Every row gives one point. Before rounding, the points of a table are all equally far from one centre. They may lie mostly on one side of it. Where is the centre, to within rounding?

Points (9 x 3):
0.037  0.136  0.358
-0.235  -0.279  0.341
0.061  -0.016  0.366
-0.090  0.006  0.494
0.109  -0.026  0.169
0.110  0.035  0.169
-0.185  0.082  -0.124
0.111  0.017  0.165
-0.114  0.186  0.449
Centre: -0.214  0.011  0.193

Points (18 x 11):
0.122  -0.266  0.112  -0.063  0.138  0.015  0.115  -0.262  0.529  -0.279  0.116
-0.024  -0.345  0.132  -0.206  0.108  0.051  -0.050  -0.152  0.331  -0.344  0.144
0.216  -0.264  0.437  -0.101  -0.118  -0.136  -0.221  -0.049  0.290  -0.279  0.071
-0.144  -0.206  -0.094  -0.112  0.274  0.034  0.088  -0.007  0.191  -0.107  -0.004
0.266  -0.368  0.046  -0.095  -0.230  -0.069  0.136  -0.074  0.347  -0.219  0.280
0.011  -0.213  0.091  0.097  -0.106  -0.079  0.211  -0.141  0.389  -0.303  0.291
0.189  -0.068  0.156  0.131  0.110  0.075  -0.148  -0.080  0.524  -0.264  0.195
0.142  -0.217  0.149  0.152  0.110  -0.010  -0.009  0.075  0.468  -0.362  -0.007
0.129  -0.207  0.432  -0.236  0.104  0.030  -0.016  -0.024  0.416  -0.365  0.150
0.289  -0.279  -0.049  -0.260  -0.238  0.018  0.074  -0.160  0.384  -0.409  -0.053
-0.091  -0.353  0.141  -0.194  0.031  -0.011  0.110  -0.156  0.501  -0.163  -0.115
0.133  -0.271  -0.021  0.119  0.077  0.014  -0.034  -0.113  0.457  -0.330  0.058
0.189  -0.140  0.084  -0.306  0.135  -0.009  -0.035  0.020  0.389  -0.400  0.208
0.068  -0.232  0.417  0.019  -0.074  -0.258  -0.110  -0.042  0.326  -0.239  0.066
-0.074  -0.237  0.095  -0.020  0.116  0.024  -0.270  -0.081  0.246  -0.261  0.111
0.059  -0.026  0.414  -0.340  0.166  -0.075  0.173  -0.033  0.418  -0.255  0.159
0.116  -0.344  0.122  0.003  0.065  0.038  0.068  0.098  0.498  -0.307  0.072
-0.067  -0.372  0.065  -0.170  0.134  0.000  -0.026  -0.003  0.348  -0.217  0.119
Centre: 0.158  0.003  0.169  -0.097  -0.091  0.086  0.084  -0.075  0.183  -0.093  -0.023

Points (27 x 24):
0.267  0.393  0.195  0.203  -0.012  0.093  0.114  0.211  0.023  -0.303  -0.231  -0.200  0.182  0.388  -0.021  -0.089  -0.047  -0.026  0.351  -0.005  0.098  -0.131  -0.229  0.055
0.279  0.223  0.169  0.189  0.190  0.248  0.080  0.192  0.114  -0.199  -0.373  -0.214  0.244  0.264  0.032  -0.126  -0.310  -0.137  0.304  0.177  -0.059  -0.135  -0.173  0.173
0.265  0.295  0.270  0.251  0.013  0.210  -0.024  0.079  0.080  -0.182  -0.305  -0.146  0.293  0.328  -0.069  -0.182  -0.126  0.225  0.227  -0.036  0.035  0.015  -0.133  0.181
0.271  0.345  0.197  0.186  0.081  0.137  -0.032  0.147  0.229  -0.248  -0.223  -0.076  0.166  0.367  -0.099  -0.083  -0.201  0.062  0.461  -0.153  -0.053  -0.105  -0.072  0.182
0.357  0.334  0.193  0.329  -0.021  0.287  -0.001  0.340  0.116  -0.162  -0.228  -0.095  0.255  0.238  -0.094  -0.199  -0.092  -0.036  0.397  0.051  -0.023  -0.011  -0.027  0.102
0.275  0.427  0.257  0.201  0.039  0.298  -0.186  0.259  0.186  -0.134  -0.274  -0.243  0.213  0.322  -0.164  -0.315  -0.191  -0.044  0.334  0.036  0.075  -0.086  -0.155  0.089
0.247  0.482  0.197  0.286  0.173  0.205  0.031  0.127  0.227  -0.327  -0.138  -0.148  0.155  0.233  -0.201  -0.152  -0.184  -0.090  0.358  0.059  0.108  -0.104  0.004  0.140
0.310  0.496  0.239  0.006  -0.149  0.265  -0.013  0.264  0.097  -0.089  -0.276  -0.196  0.219  0.337  -0.137  0.038  -0.232  -0.108  0.458  0.110  0.021  -0.002  -0.072  0.147
0.135  0.429  0.115  0.158  -0.106  0.134  0.080  0.272  0.057  -0.131  -0.294  -0.016  0.254  0.478  -0.042  0.029  -0.163  -0.060  0.317  0.096  0.101  -0.056  -0.236  0.069
0.179  0.179  0.241  0.031  -0.018  0.257  0.061  0.259  0.316  -0.197  -0.391  -0.200  0.279  0.290  -0.127  -0.194  -0.088  -0.041  0.433  -0.066  -0.035  -0.038  -0.028  0.158
0.200  0.418  0.330  0.123  -0.111  0.257  -0.039  0.075  0.097  -0.352  -0.250  -0.195  0.206  0.308  0.039  -0.284  -0.044  -0.032  0.375  -0.027  0.111  -0.141  -0.209  -0.057
0.243  0.375  0.291  0.214  -0.032  0.324  -0.049  0.169  0.357  -0.195  -0.313  -0.166  0.218  0.262  -0.035  -0.163  -0.185  -0.050  0.270  0.057  -0.085  -0.253  -0.249  0.068
0.248  0.427  0.201  0.150  0.227  0.165  0.003  0.235  0.022  -0.184  -0.187  -0.154  0.234  0.283  -0.128  -0.139  -0.108  -0.017  0.548  -0.025  0.101  -0.157  -0.153  0.040
0.187  0.335  0.046  0.195  0.048  0.333  -0.005  0.086  0.126  -0.154  -0.224  -0.239  0.352  0.378  -0.051  -0.146  -0.264  -0.095  0.413  0.036  0.028  0.020  -0.182  0.222
0.161  0.294  0.312  0.134  -0.052  0.308  0.087  0.317  0.000  -0.202  -0.351  -0.136  0.220  0.433  -0.098  -0.030  -0.128  -0.179  0.288  0.238  -0.034  0.188  -0.015  -0.003
0.304  0.248  0.287  0.187  0.019  0.385  -0.031  0.065  0.046  -0.181  -0.340  -0.123  0.123  0.528  0.024  0.050  -0.283  -0.132  0.378  -0.043  -0.263  -0.045  -0.057  -0.003
0.400  0.416  0.251  0.157  0.201  0.249  0.127  0.032  0.062  -0.208  -0.143  -0.157  0.147  0.263  -0.163  -0.223  -0.180  0.061  0.389  0.013  -0.061  -0.082  -0.110  -0.067
0.172  0.393  0.182  0.270  -0.016  0.132  0.000  0.037  0.047  -0.141  -0.021  -0.177  0.295  0.382  -0.210  -0.228  -0.391  -0.020  0.391  -0.009  0.213  0.036  -0.061  0.203
0.162  0.367  0.125  0.141  0.121  0.299  0.015  0.248  0.172  -0.093  -0.239  -0.175  0.148  0.391  -0.192  -0.291  -0.163  -0.145  0.252  0.115  0.176  -0.032  -0.004  0.187
0.362  0.243  0.143  0.254  -0.048  0.417  0.117  0.146  0.114  -0.222  -0.350  -0.134  0.388  0.241  -0.213  -0.260  -0.136  -0.098  0.326  0.092  0.154  -0.029  -0.029  -0.031
0.257  0.374  0.188  0.274  0.015  0.491  0.023  0.296  0.140  -0.027  -0.316  -0.211  0.165  0.388  -0.022  -0.075  -0.040  -0.129  0.303  -0.083  0.078  -0.154  -0.095  0.131
0.203  0.386  0.357  0.200  0.157  0.238  0.040  0.205  0.191  -0.237  -0.248  -0.243  0.250  0.252  -0.082  -0.047  -0.111  0.136  0.333  0.113  0.088  0.075  -0.272  0.032
0.405  0.431  0.234  0.182  0.011  0.204  -0.033  0.130  0.225  -0.154  -0.087  -0.145  0.221  0.273  -0.185  -0.162  -0.223  0.024  0.345  0.175  0.069  0.001  -0.041  0.074
0.275  0.322  0.135  0.033  0.124  0.144  0.080  0.124  0.133  -0.237  -0.130  -0.093  0.223  0.278  -0.175  -0.104  -0.168  0.206  0.381  -0.012  -0.023  -0.033  -0.198  0.086
0.085  0.213  0.335  0.243  0.014  0.286  0.129  0.179  0.239  -0.243  -0.169  -0.162  0.213  0.423  -0.082  -0.204  -0.167  0.012  0.463  0.153  0.037  0.059  -0.011  0.012
0.215  0.435  0.210  0.211  0.099  0.463  -0.012  0.313  0.118  -0.200  -0.248  -0.212  0.054  0.311  0.046  -0.114  -0.223  -0.121  0.324  0.152  -0.082  -0.112  -0.006  -0.014
0.152  0.468  0.206  0.177  -0.032  0.376  0.004  0.093  0.107  -0.115  -0.301  -0.184  0.224  0.371  -0.187  -0.219  0.020  0.059  0.359  0.064  0.059  -0.055  -0.045  0.085
Centre: 0.026  0.122  0.247  0.177  -0.059  0.217  -0.056  0.035  0.018  -0.027  -0.218  -0.150  0.042  0.036  -0.186  0.040  -0.262  -0.175  0.241  -0.095  0.086  -0.028  -0.098  -0.118
